Each row is a point. Each copy is the shape, with its points in the same order, stretched, turned, moved and blurred by noise. Say if it was mirrored as well.

Shape, 6 rows:
| -15 | -25 |
| -24 | -27 |
|   6 |  41 |
|  77 | -57 |
| -13 |  41 |
| -11 |  14 |
Copy 1, 6 rows:
|   30 |  -10 |
|   36 |   -3 |
|  -59 |    9 |
|   16 | -112 |
|  -49 |   29 |
|  -17 |    8 |
Copy 1 is: mirrored
Copy 2:
| -11 | -14 |
| -15 | -16 |
| -10 |  34 |
|  75 | -23 |
| -29 |  42 |
| -17 |  15 |
Copy 2 is: only turned

Shape, 9 rows:
| -39 |  17 |   3 |  39 |
|  -6 |  37 |   1 | -41 |
| -22 |  29 |  55 |  20 |
| -30 | -11 | -24 | -48 |
| -53 |   0 | -20 |   1 |
|  20 | -24 |   8 |  26 |
| -30 |  58 |  46 |  24 |
|  -9 | -49 | -36 | -16 |
| -35 |  15 |  93 |  62 |
Copy 1, 9 rows:
| -28 |  55 | -13 |  -5 |
|  49 |   1 | -18 | -22 |
| -34 |   1 |  -8 | -13 |
|  53 |  10 | -39 |  32 |
|   7 |  46 | -40 |  17 |
| -21 |  17 |  27 |  39 |
| -27 |  23 | -15 | -43 |
|  26 |  27 |  -7 |  62 |
| -91 |   9 |   4 |  -6 |
Copy 1 is: only turned
Copy 2:
|  -1 |  51 |  29 |   9 |
|  19 | -21 |  35 | -28 |
|  21 |  25 |  40 |  63 |
| -42 |  -1 |   2 | -42 |
| -37 |  48 |  17 | -30 |
|   4 |  33 | -37 |  32 |
|  44 |  25 |  57 |  44 |
| -54 |  22 | -33 | -33 |
|  18 |  45 |  27 | 120 |
Copy 2 is: only turned
Copy 3, 9 rows:
|   19 |   43 |   17 |  -23 |
|   14 |  -23 |  -52 |  -21 |
|  -14 |   24 |   -3 |  -76 |
|   15 |   25 |  -63 |   23 |
|   32 |   51 |  -27 |   15 |
|  -28 |   10 |   34 |   -2 |
|   11 |   14 |   -4 |  -80 |
|   -4 |   35 |  -17 |   53 |
|  -44 |   62 |   32 | -113 |
Copy 3 is: only turned
